Every row gives one point. The window is the flat piece filled in between its corners: a triangle in 3 columns, a solid with four corners in 4, and so on. A path goes straight from each point to the next, and from the last back to the first. After which points does the path pass through the window?

Window:
[[ 28 -17  19]
 [-39  -4  31]
 [ 25   9 -19]]
Path:
(1): [-41 -38  20]
(2): [  3 -34  38]
(3): [38 -1 49]
(4): [48 19 15]
(5): [ 33 -25 -17]
(6): [ 22 -23  -4]
(7): [30  5 34]
(8): [-18  24  35]
Through the window after points: 6, 8

Window:
[[-39  27 -12 -20   4  -5]
 [-15 -33 -25   2  12  21]
 [-20  13 -43  33  10   2]
 [ 39 -58  50   6  41 -26]
 [  1  17 -35 -12 -18  13]
 [ 10 -38  60  14   3  -7]]
Path:
(1): [-28  -1 -58   3  -5 -16]
(2): [ -1 -17  10  -7   3 -36]
(3): [ 4 10 39  8 18 18]
(4): [-7  0  4 10 45 44]
(5): [-17 -37 -17   8 -11 -28]
(6): [  2 -48   5   5   0 -18]
(7): [30 -3 35 21 23 27]
(8): [ 26 -23  39 -10  27  17]
(9): [ 18 -43  29 -17   4 -15]
(10): [-17 -46  11 -15 -16 -28]
(11): [ 8 -9  6  8 27 35]
(12): [-23  13 -43   8  17  20]
Through the window after points: none

Window:
[[ -9 -10 -20  22  25 -25  17  -3]
 [-14  38   1 -12  10  14 -32 -27]
 [ -1  -8  28  18 -49 -41  35 -11]
 [-14  38  -7 -39 -15 -13   2  -1]
 [ 15   7 -41  -9  15 -18 -28  -4]
 [-40   1  25  40 -57  44  10 -11]
 [ 40   2  21  -4  23 -29  51  26]
 [ 18  47  26  32   8  -4  37  30]]
Path:
(1): [-18   2  35  -6 -13 -20 -12  28]
(2): [  3  22  40  12  21 -19 -18  40]
(3): [ 19  32  -9   9  -3   4  56 -16]
(4): [ 36  34 -16   2 -10 -17  29   4]
(5): [-23   1  37  -3  45 -37  -5  14]
(6): [-16  18  17 -21 -10 -19  -9  13]
(7): [  2  35 -34 -16 -15  -5  30 -23]
(8): [ -4  15 -25   1   3 -17  18 -21]
(9): [-11  11   4  -3   4 -13   0   6]
(10): [-20 -14  35  16 -22 -32  -9  29]
(11): [ 10  33  11  17 -22   5  60 -32]
(12): [ -7  20 -25  25 -24  14  40 -23]
(13): [-16   5  35  12 -10 -16   8   9]
(14): [-11  12   0 -10  27  -8  -8  29]
(15): [ 30  24 -20   9 -10   2  21 -23]
(16): [  4  33  -8  15 -13  17  45 -34]
Through the window after points: 2, 6, 8

Window (11 x 11):
[[ 17 -38  21 -28  -7   1 -23 -18  20  -9  -3]
 [ 19  -3  28 -22  -3  39   9   5 -34  -4   4]
 [ 13 -37  37   2 -13   0  27   2 -43 -11  -8]
 [  3 -13   9  -8 -30  18 -12  18 -34  -6  18]
 [  6 -14  34  10 -14 -30  20   1  10  51  -9]
 [-10  31  14   2   6 -37   5 -15  18  15   2]
 [ 18  29 -28  10 -20  23  15 -18 -37   5  22]
 [ -1 -16   7  -4  23 -24  22   6  11  22   5]
 [ 27 -26  36  17  19  -1  -3  10 -30   7  -8]
 [  8  21 -28 -29 -14  20  -7 -11 -60   2  -7]
 [-24 -26  32   7  15 -11  -3 -22  21  25  -3]]
Path:
(1): [ -2   7  25 -15  15 -29  -4 -25 -10  13  14]
(2): [  4  -5  19  -6   2  -6  10  -7 -23  21   8]
(3): [  3  -9  15   6  -4   2  10   6 -12   1  -6]
(4): [ 13 -17  18   5  -5   1   4   2   9  -4 -10]
(5): [  9 -26  34 -11  -3  -3   2  -7  -2  12  10]
(6): [  4 -15  16 -12 -16   3 -12   6 -31   0  22]
(7): [  2  -4  -1  11 -26  33   9  17  -5   3 -20]
(8): [ -8  31  -4  22 -17 -13  18  11  32  13 -20]
Through the window after points: 6, 8
